Each wall is flat, endless, passes through zero and stands at right angles to its row. A trip goes straight from one point to another. List the walls that it crosses, first one first.
In the rows, zero is written as 128.

Walls:
(1): [ 92  74 106]
(2): [165 170 203]
(3): [104 134 145]
(4): [ 89 142 112]
(5): [125 147 125]
(6): [175 131 113]
Trips:
[101 188 178] to [197 106  99] -> 4, 6, 3, 5, 2
[166  92 125] to [108  95  94] -> 4, 6
[150 128 147] to [140 173 146] -> 5, 3

Walls:
(1): [139 108 145 116 153 122 109 162 187]
(2): [113 150  90 173 122  97 105 127 134]
(3): [ 68 133 128 177  75 125 217 166  93]
(4): [136 108 119 147 121 172  96 172 147]
(5): [107  86  81 191 123 182 159 150  92]
(6): [111  99 128 137 141  95 104 159 142]
(7): [152 189 100 113  87 115 177 133 156]
(8): [119 130  92 119 142 143 147  82 154]
(9): [152 109 170 171 131 127 153 104 135]
(10): [133 118  98 149 154 129 177 112 167]
Trips:
[139 140 151 169 133 142 163 116 107] to [103 125 138  93 144 117 156 163  74] -> 7, 10, 9, 6
[177 106 140 103  91 136 137  95 110] to [136 109  88 103 136 108 169 145 114] -> 10, 5, 3, 9, 6
[ 94  94 111  85 206 112  92 119 120] to [114 116 184 145 164 138 159  91 127] -> 10, 9, 6, 3, 1
[125  97 127 128 116  87 139 104 134] to [163 129  79 154  92 132 133 121  97] -> 7, 5, 6, 4, 9

Walls:
(1): [128 191 160 167 128 136  97 106 146 118 126 152  88 146  82 183 123 121]
(2): [127 107 165 113 141 155 179 134 126 103  88  80 158  88 146 110 148 103]
(3): [122 140 155 141 212 105 135  79 160 114 169  80 128 119 104  79 170 135]
(4): [125 201 122 108 110 152  99 147  84  93 125  88 108 124 148  79 117 113]
(5): [141 135 107  98 134 159 123 104 113 139 145 161 155 130  85 123 186 130]
(6): [161  71 142 148 160 172 118 203  75 111 118 134 140 172 163 154  59  95]
(7): [ 73 102 152 143 115 142  91 136 175  78 186 165 179 170 152 121  81 129]
Trips:
[130 121 126 142  94 102 165  86 177 141  85 177 141 111 119  70 171 150] to [153 124 137 110 107 147 131 125 151 103 138  81 130  90 182 159  98 141] -> 5, 3, 7, 4, 6
[136 127 131 156 115 137 119 103  72 167 133 101 109 144  89  76 122  75] to [143 106 132 150 116 135 176 116 140 114 131 108 136 128 126 168  79 127] -> 2, 5, 3, 4, 7

Walls:
(1): [128 127 163 140 110  98 142 170  97  80 154 129 168 111 125 100  81 169
 121 110 186  95 106 141 121 129  82 113 124 116 111 133 158 154 157 142
 116 117 121 139 141 198  75 188 159  91 142 137]
(2): [122  91 194 168 116 132 110 135 120 109 179 153 130 128 121 138 126 128
 140 161 145 129 161 115 105 134 131 112 157 109 109  99  90 101 142 153
 122  94 156 128 169 120 129 139  98 137 143 118]
(3): [137 117 136 119 188 187 169 151 181  93 137 124  86 175 140 116  95 162
 126 141 144 193  88 108 101 100 104 136 185 137 133 184 128 178 114 132
 168 169 105 120 170 153 146  89 131 107 161  82]
(4): [153 146 145  68 116 135 177  84 141 172 142 153 132 117 122 107 100 131
 114 120 104 154 138 117 198 128 129 168 131 108 132 118 122 103 144 102
 147 138 149 166  86 152  95 181 108  94 127 103]
(5): [201 149 156 128 113 117 105 136 125 173 148 148  97 102 128 117 109 152
 136 176 142 104  82 145 120 156 120 123 138 120 112 115 146  71  88 163
 144 128 156  72 121 133 103 127  59 127 132 136]
(6): [104 124 171 123 112 140 106 101 115  63  74 159 178 125 155 140 139 124
 117  80  34 138 131  98 134 155  71 153 120 156 116 181 125  89 148  86
 131 118 159  90 115 135 153 137  98 125  85 142]
(7): [136 136 160  88 108 133 140 116  92 147 121 132 131 165 151  89 130 122
 135 138  74  89 118 111  98 134 164 142 108 159 108 118 122 180  96 106
 153 177 161 106 148 127  94 144 130  88 108 141]
Trips:
[ 96 105 136 169 163 138  65 126 128 129 128 134 138  70 104  82 154 150
 138 159 154 150 149 101 107 134 104  97 108 103 122 207 140 142 152 133
 101 139  89 128 125  99 146 177 100 103 132 117] to [120 142 128 105 144 174 149 128 126 116 122 111 152 154 123 147 103 144
  81 144 134  98 162 137 198  97 115  88  45 127 142 118 153 150 144  93
 107 104 156 160 121 143 117 168 106 127 111 131] -> 3, 4, 2, 7
[161 113  99 200 103  95 143 165 157 117 151 156 146  93 113  90 111 105
  82 134 131 124 100 126 106 135 161 107 139 119 126 104  88 151 145  42
  99 115 136 141  92 151 105 151 177  65  75 180] to [145 157  77 131 123  73 144 160  82 135 137 120 126 118 141 168  89  91
 116 134 117  84  88 114 109 178  78 139  73 111 100 108 212 184 158 131
 111  65 103 114 144  86  98 131 175 105  98  57] -> 4
[120 108 203 118 118 142 106 155 128  49 158 147 147 145 128 139 167 110
 179 115 126 143  99  59 105  67 105 145 216 191 118 137  78 139 186 101
 135 126 103 151 144 137 103 116 171 129 157 126] to [104 154 101 149 114 144 134 194  94 122 101 105 165 176 112 157  96 127
  65 152 119 137 182 136  68 127 111 104 145 104 134 147 166 154 146 122
  92 176 141 118  99 166 103 101 137 117 117 133] -> 2

Walls:
(1): [104 127 159 148  87  63 148 143 161 116 108  81 103 142 158 135  97 146
 128 167  57 185 131 143 116 157 158 162 126  96 124 125 141 171 161 121
 133  89 117 125 151 142 126 188 101 140 147  97]
(2): [176 119 115 119 143 125  79 145 131 154 103 127 140 138 101 118 124 165
 171 127 147  61  74 151 182 110  85 132 100 167 138 122 101 164 153  80
 100 107 163 102 131 139 180 109 153 150 159  91]
(3): [125  97  54 122 101  96 110 135 124  75 114 146 118 136  88 118 142  44
 129 142 146 144  90 118 132 109 166  64 130 137 133  99  90  74 131 123
 158 131 101  84 135 142 153 164 117 134 131 137]
(4): [119 135 134 111 176  82  78 138 162 110 128 192 131 105 141 169 143 116
 119 151 107 157  66 128 135  76 111 149 144 105 201 151 144 129 159 167
 111  90 113  56 109  76  91 137 111 183 101 100]
(5): [130 148 115 160 106 166 141 123 149 139 147  69 160  46  97 114 153 133
 178 133 157  98 199 161 122 142 136 149 150 103 120 168 162 185 113 147
 108 127 169  99 108 111 124 121  63  99 132 121]
(6): [ 90 145 172 128 135 154 115 115 129  81 132 171 123 120 182 127 125 136
 117 134 129 159 157 169 140 150  98  94 142 144 153  92 183 115 174 165
 168 143 101 149 106 106 129 143  90 100 145 119]
(7): [104 113  90 125 161 116 122 119 133 108 126 137 107 103 198 139 157  86
 149 142 137 105 168 105 150  88 141 165 140 116 159 104 111 109 130 191
 173 145 103 131 164 165 146  79  65 118  64  75]
(8): [161 112  87 159 144  76 150 187 137 104 107  90 145 140 125 180 152  94
 109  93 131 116 111 113 144 157  87 132 143 134 184 181 144 187 180 140
  82 108 116 137  69 175 145 111 111 107 105 111]
(9): [112 109 192  37 123  78 126 104 130 127 102 128 189 103 138 173 126 146
 161 109 133  87 102 125 137 103  70  40 127 143 106  85 141 103 170 137
 134  67 127 145 113 120 141  82 130 105 140  97]
(10): [159 129  75 120 111  87 134 111 177 118 139 120 127 166 190 133 131 192
 162 142 132 114 142 109 110 148 121 191 100 119 127 110  69 132 152 132
 101 123  76 132 178 137 130  68 184 184 111 154]
Trips:
[102 142 127 134 139 157 114 154 185  36 166 109 101 136  76 127 123 196
 124 101 174 126  59 114 121 145 107 145 156 124 158 121 130  96 158  96
 145 171  88 143 124 110 115  97 108 146 124  98] to [129 173 176 147 122 143 167 132 156 149 114  75 150 125 150 146 124 115
 134 134 130 156 138 141  95 137  61 160 141 173 119  78 113 135 172 144
 112 140 106 100 132 129 169 175 144 177  91 119] -> 3, 1, 9, 5
[132 161 167  94 116 169 116 145  68  62 163 151 160 135  98 108  83 148
 127 190 137  93 146 140 111 114 124 124 162 140 111 138  87  90 113 164
  98 114 140 106 118 159 111 131  97  92 171 147] to [135 171 110 142  80 122 146 121  81 138 177 119 120 120  59 123 156  93
 149  87 142 103 161 120 131  60 117 144  81 121 141 153 138 141 105  93
 128 104 152 107  92 136 151 130 132  84 115 186] -> 6, 2, 9, 8
[139 187  94 154 124 114 193  83 144 117 129 102 118 188 135 112 115 127
 143 165 167 118 120 100 113 157 160 181  89  83  96 164 159 150 208 119
 151 121 105 130 103 165 126 100 144  97 108 146] to [176 150 148 149 134 118 162 115 136 186 125 155 177  94 134 155 105 114
 113 121 105 160 119 154 106 135 167 116 158 112 153 135 125 143 158 207
 112 130 107  78 192 148 143 104 145 106  91 105] -> 4, 9
